Rows are points. Examples show where two turns around zero, p and q, send a point. Where does a point land after both, in the order given? Backwards means that the second turn is done in reverse. Each puzzle has new turns, and all numbers are rounded.

Turn p:
[10 -5  7] => [ 2 13 -3]
[-18 -10   9] => [-1  0 22]
[ 28  -4 -48] => [ 37 -17 -38]
[19 14 15] => [-15  17 -16]
[-12  13  11] => [-19  -4   7]
[-28  -8   5] => [ -3 -10  28]
Turn q:
[-11  -7  -4] => [ -4 -11   6]
[ 11  -6 -27] => [-28   9   3]
[25 -4 28] => [ 15   8 -34]
[-22  36  -9] => [16 13 38]
[ -2 -19  12] => [  1 -17 -14]
Where do these land?
q, then p backwards: [ 38   3 -42] => [15 22 50]
q, then p: [-14  12  11] => [ 1 20 -9]
q, then p: [-14 -10  13] => [18 11  2]
p, then q: [-14  -3  -5] => [  3  -9 -12]
q, then p: [ 4 -1 23] => [ 15   1 -18]

Turn p:
[ 8  2 17 47] => [ 14  17 -16  43]
[  2   0   1 -31] => [  3 -14   5 -27]
[-4 44  0 11] => [20 35 21  1]
[ 10  13  18 -10] => [25 -1 -1 -9]
[ 16 -46 -25 -23] => [-38 -27 -29 -22]
[ -5  -3  -3 -12] => [-5 -7  6 -9]
[-28  -8  -8  19] => [-19   0  17  25]
Turn q:
[-10  43 -24 -10] => [ 38   7 -32   9]
[48 21 15 -6] => [ -3  53   0 -14]
[ -8 -13   7  35] => [-31 -11  -3  20]
[ -1 -32  -6  13] => [-15 -14  25  14]
[-12  -1   2 -15] => [  9 -12  -1 -13]
[-17 -18   6 -16] => [  2 -23  11 -16]
Where do these land?
p, then q: [-21 -13 -10   4] => [-15 -21  -7  -1]
q, then p: [-6 15 29  3] => [-21   0  19 -18]
p, then q: [ 16 -41 -25  14] => [ 20 -39  -4  29]
p, then q: [ 16  14 -24   7] => [ 23   3 -23  -2]
p, then q backwards: [ -6  26  30 -28] => [ -4 -10 -19 -44]

Turn p:
[ -9   8 -14   5 -18 -19  13   9] => [-11   3   8  12  -9 -17  18  17]
[19 28 38  0 21 20 21  5] => [ 23  31 -11 -10 -18  30 -25  16]
[  4 -27 -19  13  -1   1  -9  14] => [  0 -26 -16   2  16  -5  18   2]
[-29   5 -21  -7 -41   1 -23  15] => [-13 -39  37   5  -5 -23   3  14]
[ 17   2 -16 -24  10 -14  -3  -5] => [ 13  13  -4   3  10 -28  -5 -13]
[-22  16 -15   7  21   2   8  13] => [-21  -1 -16  17  -5  -5 -19  17]
[ 11 -18  22  -4  -5  29  31 -30] => [  3  11 -13 -38 -29  21   9 -24]
[-16 -22  33  -5 -12  -9 -26  -7] => [-10  -5  32 -19  27  21   5 -10]
[ 26   8  -8  17  25 -10 -14 -13] => [ 18  10 -17  31  13   7  -2 -18]
Turn q:
[ -5 -24  11  46 -21  -3  -1 -11] => [-26  24 -18  24  -2  20  17 -24]
[-33  -3 -27  -7   3   3  -8   9] => [ -2   3 -14  -6  -6  -9 -41  -5]
[  6  -5  -3 -34 -32 -39  30 -18] => [ 25  30  25  16 -37   8   1  33]
[12  1  5 10 -4  6 20 25] => [-24  -3  -4   0   2  -9  15  21]
[ 19  -2   5  -4   0  14 -23   7] => [ 0 -5 13  3 30 -5  2 -5]
[ -2  13 -16  13 -30  -9  10 -15] => [  8  33 -17  -2  -3  16   2  13]
[ -6   9  22  11  13 -17   1   0] => [  8 -10 -12   6 -13 -11  21 -11]
[-10   3 -11 -22 -21  -1 -16  -2] => [ 15  22  10  -2   6  -9 -22   0]
[  1  10  13 -13  44  47   0   4] => [-12 -44  15 -44  13  -6   1 -15]
[ 17  -3   2   0  48  -1 -14  -1] => [  9 -49   2   5  10   6   2 -10]
Where do these land?
p, then q: [ -3  26 -11  12  -7 -22 -22  15] => [-20 -11 -23  19   4  -8  25 -10]
p, then q: [-25 -21 -25   7   0  14  -5  18] => [-17  -4   2  22 -20  -1 -32  -8]
p, then q backwards: [ -7 -29  17   4  -8 -16  10  12] => [22 15  8 11 -9 24 13  1]
p, then q backwards: [ 24  -7  -7  -4  35  25  16 -31] => [-44  12  -9  28   3  -6 -16 -22]
q, then p backwards: [-12  -2 -21 -10 -21  34 -15 -34] => [  2  -2  47 -23  21   5  -8 -19]
q, then p: [ 16 -18  27 -34  -4 -18  29  24] => [ -8  15  22 -13   8  24  31  41]
q, then p: [-14  30  15  -4  15  12  -2  10] => [ -2  20   2 -10  12 -30   9 -11]
q, then p: [ 9 19 -2 25 11  7  4 16] => [-18  -3 -24  -3   4 -24   1   3]
q, then p: [ 19 -10  -9  12 -23  10 -18 -15] => [  2   3 -17  11 -12  20 -30  -2]
p, then q: [  1  -3   9  -7  10 -28 -23 -33] => [ 20 -14  -9 -20 -10  16  23 -26]
q, then p: [-10  13   7   0  -8 -17  26  18] => [ -3   1  12   6  -5 -21  18  26]

Turn p:
[ 16   3   5 -19  -5 -10  -2   5  19  -4 -13] => [ 13  -7   5   8  -7 -15  11  15 -19  -5  -4]
[-14 -27  -1  -3  12 -14  15  18 -16 -22 -15] => [-25  -5 -21  -5  24  10  13   9  -8 -24 -12]
[-25 -11   0  21  17  43 -35 -28   0   3 -10] => [-31  -8  30 -12  16   7   3 -28   6  46   8]
[ 6 16 -3 12 -4 -1  0 24 13 15  3] => [  3  17  -4  -5 -22 -11   9  12  11   1  13]
[  2   0  -5  17  24   8 -40  -2   0  -3  48] => [-10  11  34 -30 -18  35 -23  -5  -4   6  22]
[  7 -21 -25 -12  16   9  14   3 -18   1 -12] => [  3   2  -7 -20  40  -3  -1  12   3  -3  -8]
[ -2  -2   4 -14 -34 -19  11   2  13  20   6] => [ 25 -24 -18  10 -18 -11   4  -1   8 -13  10]
[ -3  20 -14  14 -12 -11  -3 -21  19   0   5] => [ -2  -4  -6  11 -20 -13 -28   0  -4  17  11]
[  9   3  20   5  -2 -10  22 -12  13  12   0] => [  8   4   0  18  -4 -22  -3 -17   0 -18   7]
[ 25   2  11  -8 -22 -24  18  16 -27  -3 -21] => [ 26  14 -36  10   2   0  18   0 -13 -17 -23]
[ 12   1   8 -10 -22   5  27  14  -5 -19  -1] => [ 15   6 -13  31  10   9  11  16   4 -13  -4]
[-32  15   1  -1  32  24 -26 -18 -10   0  11] => [-28  -5  36 -16  -3  13 -15 -14  17  21 -18]
Turn q:
[  1  16  24  17  32   4  14 -30 -26  14  -2] => [-20  39   4 -16   9  -4  12  24  33  -2  -8]
[-21  -5  20  19  36   2  20 -13  -9  -1  28] => [ -3  13  19 -28 -10 -20  20  36  17  12   2]
[ 21 -13  -2  -9 -38 -17  -1   5  14  -3   8] => [ 15 -30  -5  18  15  15  14 -12 -17  -3 -13]
[-10  11 -12  -6  -4  13   0 -15   2 -31 -11] => [  4   5  23  -5   5  12 -28   2  -8 -15   8]
[ -5 -10  14  -3  -5  21  -5   8   7 -10 -19] => [ 10 -13  -5   2   2   5 -20  -1  18  -2  19]
[  4 -26 -25 -21 -20   2   2  13 -17   7  16] => [ -6 -21  10  30 -15   9  -1  -6 -14  27 -14]
[  6 -14  -2  -5  -5 -24 -29  12   5 -13 -12] => [ -9 -21 -22  -6  17   6  -9  -7 -23   7   9]
[  2   2   0 -28 -18 -27   2  25   7   2  -5] => [ 10 -16 -29  11 -14  19   3   0 -25  -4  -8]
[ -9   6  -4  22  23   3  14 -21  10  24 -13] => [ -1  36   7 -17  -3  -3  19 -13  17   2  13]
[ 25   2 -15  -3 -12   0  -4  30   9 -22 -12] => [ -4 -20  -8  27   4  -1  -8  -7 -21 -22  19]
[  9  -5  -4 -22  10   8 -11  -2  11  25  32] => [ 20  10  -5  16   0 -25   4   1  -8  29 -19]
[-21  36   6  38   1  15  -1 -12 -13   8 -11] => [-18  19  11 -28  -8 -11  -6 -15  30 -30  -9]
Where do these land?
q, then p: [-16 -12  -6  -3 -22  20 -27  27  16  -3   1] => [ 16 -22  -4 -18   7   9  -6 -22 -30   6  19]
q, then p: [  9 -25  15  -7 -24 -22   4  -5  14  17  -3] => [ 11  10   5  -6  39 -20  -4   0  11   1  15]
p, then q: [  3   9 -30   2   7  19 -16 -21 -31  22 -17] => [ 11  41 -33  11   5   5  -3 -16  -3  22  -5]
q, then p: [ 28  16 -12 -27 -18   7  11 -10  17 -15  -4] => [-10  44   5   4   9  15  -1 -10 -16  15  -1]
q, then p backwards: [-17 -31  12 -10  -2 -20   7  13 -15  26  -7] => [-25   7 -10  10 -31   5 -29  15 -12   0  -7]
p, then q: [ -9  23  11  13 -18 -14  -4   1  -5  23  24] => [ 22 -12  15   7  21   7  -4 -27  -6 -10 -17]
q, then p: [  4  -4  15  19  30 -11 -12  -6 -28 -24  10] => [-24 -16   3 -20 -15   4  15  18  17 -27 -16]
p, then q: [-13  11 -10 -28   7 -10   6 -18  12  28 -16] => [  0 -11 -27  -7  18  26  13  -4 -19  17  12]
q, then p: [ -2  -4 -17  12  24  -2  19  13  20 -16  22] => [ 15   9 -18  10 -11  22  -2  -8   5 -35  -5]
p, then q: [-24 -15   9 -12 -28   9  13   9  14   4  15] => [ 18 -24  24   2   4 -12  21  -1   0   9  22]
p, then q: [ 21  19  15  24  14   5  18  -2  -9 -23 -23] => [-25  27  -2 -24  -9  -4  -1  -6   5 -34  -6]
q, then p: [  4  -8  -2 -10  17  27   2  18  16   2   7] => [ 13  11 -13  -8 -23   4  -9  -6 -11  -8  21]
q, then p: [ 12  17  -3  18  17  14   4 -22   6 -22  -2] => [-15  13  20   9 -21  10  -5   5 -10 -20 -17]
p, then q: [  0   3   2  10  -5 -22 -23   4 -28 -20  -7] => [-15  13  15  15 -14  15 -26 -17  13   0  -6]

Turn p:
[  8  -7   4  17  16   7   0  -8   1  -3   7 -11] => [-15  -9  -6  -3  -4  -1   3  -4  11  15  -2 -14]
[ -5  -5   2   3 -31  -6  26  19 -10   3  -3   8] => [-10   5   7  -7 -10  -3  -1 -13 -16 -18   4  34]
[ 10   5   0  -4 -10   3 -10  -4   8   5  -8   3] => [ 10   9 -10  12   5  -4   4  -5   3  -2   4   1]
[ -1   7  -1  -5   0   9  -7  -5   5  -4 -16   4] => [ 8  5 -8 16 -3  0 -3  8 -6  1  5 -4]
[  3  16 -15 -10  -9  -1  -3 -12  18   1   5   4] => [ 9 21 -7  6 17 17  0  1  2  1  0  1]
[  5 -15 -10   7  16   2  -4  12  -3 -10   7  -9] => [-12  -2  -5 -20  -6  -9   0  10   7   0  -2 -14]
[ 11 -16   5   1  13 -10   7   8 -10  -3  -2  -6] => [-11 -17  -3 -11  -1 -14  -5  -4  -1  -8  -7  -7]
[ -4 -15  -4   0  -2   2  -5  -5   4   4  -1 -17] => [  6  -9 -14 -12  -3   1   1   1   7   7   6   3]
[ -7   6  10 -13  -6  16   0 -20  -2   5   0  12] => [ 11  -2   7  15  10   6   7  -3 -16  14  13   1]
[-11 -11   2  11   3 -11  -7  -2  -4 -12  11   6] => [  0   1  14 -13  -5  -6 -15  -2   6  11  -2  -2]
[ 3 13 10 -1 -8 -6 10 26 -8 10 16 10] => [ -7   6  25  -3  -2   0  16 -10  -2 -22  -7   8]
[  2  17 -10  -1   7  -3  -5   0  -4  12  -4   5] => [  0   3   3  13  11   1   6  13   7  -4 -10   3]
[-16 -15   4   4  11  -3   2  -2   9  -5  -5  -2] => [  0 -13   1  -6  -8   5 -17   4   5   3  11  -5]
[ 4 21  3 -9  0  2 -5 -5 -3 -4 -5 -6] => [ 10   4  -4  13   0   6   8   2  -7   1 -14  -5]
Turn q:
[ 13  13 -14 -15   9 -11  -8  -9  -6   5   3   5] => [-18  -6  -2   6   8  -4  -4  -2 -23   3  12   3]
[ -5   3 -11   9  -9  -4  -1  11  18 -19   7  15] => [ 11   7 -12  -3  13   3  -1   2  -5  -9 -21  20]
[-7 -7  5  1  9 13 12 -8  6  2 -1 10] => [  4  -9 -11 -11   4  -4   6  -8  14  -3   3  -6]
[ 12   6   1  -8  -1  -9 -11 -15   2   5 -11  -7] => [-12   3   9  -3   2  -2  -1   0 -19   4   2 -16]
[-8 -5 15  5 16  4  8  3 -3 -6 -7 -6] => [12 -3 -2 -5  0 15  3  0 13  7  9 -9]
[-14   1 -10  22 -17 -13  -1  16  10   9   4   8] => [ -6  14   3  -4   6  -3  -2  21  14  -8 -18  21]
[  2  11  -2 -24  -3 -15  -7  -7  -8   3  -2  -2] => [-10  -1   3  12   2  -3  -6   6 -21 -10  13 -10]
[-13  -4   8   6  -7  16  -4   4  -5   1  -1  -8] => [  6  -6   4  -1 -16   4  -6   1  15  -2  -8  -4]
[  3   2 -10  -8   7  -2 -12  -8 -10  -3  -4 -11] => [ -7  -7  -2   4 -10   3  -3   4 -17  10   5  -5]
[  2 -19   5  -2   4  11  15   3   6   4   6 -11] => [ 16  -1   4  -6 -10  -9  16  -6  11   3   8   0]
[ -4  -5  -2  15 -16  -5 -11  23   1   1  -7  18] => [ -9   7   4  11   7  10   7   9  13  -8 -25  13]
[ 3 -7 11  5  1  2  3 -6 -2  0 16 -3] => [ 12  -3   5   4   3 -12  -4  -4   8  10   2  -2]
[ 13  19   0 -12   7   2  -5  -1  -2   2  -2  -7] => [ -8  -3   9  -1  -1   7  -8 -11 -16  -1  12   0]
[ 3 -8  4  5 -1 10 24 -8 -8 -4 -1 -3] => [  7  10 -12  -1  -8  -6   3 -13  14   6   9  -7]
Where do these land?
q, then p: [ -5 -34  -9   5  10   6  -7 -14  -6   3  10   0] => [-10 -11 -11 -12  11  -2  -8  -6  13 -21   6  22]
p, then q backwards: [ -6  -1   6  -1   6  -3  48   5  -6  -1 -10   8] => [  5  32 -16 -20   4   4 -25   8  -5   9  -6   9]
p, then q: [ -2   5   9  21 -12  -4  -6   2   1  -5  -2  -8] => [-10  11   2  -8   5 -11  -4  -1  -1 -11 -15  -7]
p, then q: [ 4  0  6 -5  8  0  0 -2 23  3  1  6] => [ 13  -8   3 -10  -7  -3  -8  -5  -6  13  -2   4]
q, then p: [-6  5  5 -4  5  5  1  5 15 -5  9  0] => [  0   2  -3  -2   8 -11  -2  -4  -8  -1   2 -15]
p, then q: [ 2 -4  7  2  4 -1 -7  3 -1 -7 -5  8] => [ 3  6  9  3  1 -1 -5  8 -4  5 -3 -3]
p, then q: [  2  -5 -13  -7  -2  -5  15   7  -7 -10 -13 -19] => [-10  -3 -18  15 -13   8  10   5  -9  -9  -7   3]
p, then q backwards: [ -7   6   8  -5  -2   9  -4   6   0   8   6 -13] => [ -2 -14   1  -6   8   7   1  12   4  -2  -7  -6]
q, then p: [ 2  6  3  2  6 -7 -7  5 -1 -2 11  4] => [ -4  -4   8   3   1 -10   1   2   7   1   5  -8]
p, then q: [ -8   6   7  -6  -3  -7   8 -21  -7   3   0   7] => [-12 -12   3   2   5   1   4  -5  14  15  -1  -8]
p, then q: [ 14  -1   4   6 -27  -4   1   5  -6   9   7   5] => [ -6   6 -17  -3  22  -7 -10  -4  -4  -4   7 -10]
q, then p: [  1   3  -1  -4   6  13 -11  -6  -2  -8   6   5] => [  2  -7  -8  -4   5 -13  -4   3   2  10   7   4]
p, then q: [ -5   2   2  -3 -17  -2 -12   4  -5  10   3   7] => [ -1   8   1   4  20  -2  -1 -13   0   0   4   0]
p, then q backwards: [ -7   6 -35  -4   8   1  -8  -6  -5   5 -11   4] => [-20  -3  -8  15   0 -30  -4   2  -1  -2   6   6]
p, then q: [ 22   5   2   4  10  -1 -12   7   9  -4 -12 -13] => [  3  19  -6 -15 -12   2   2  10 -16   5  -6   5]
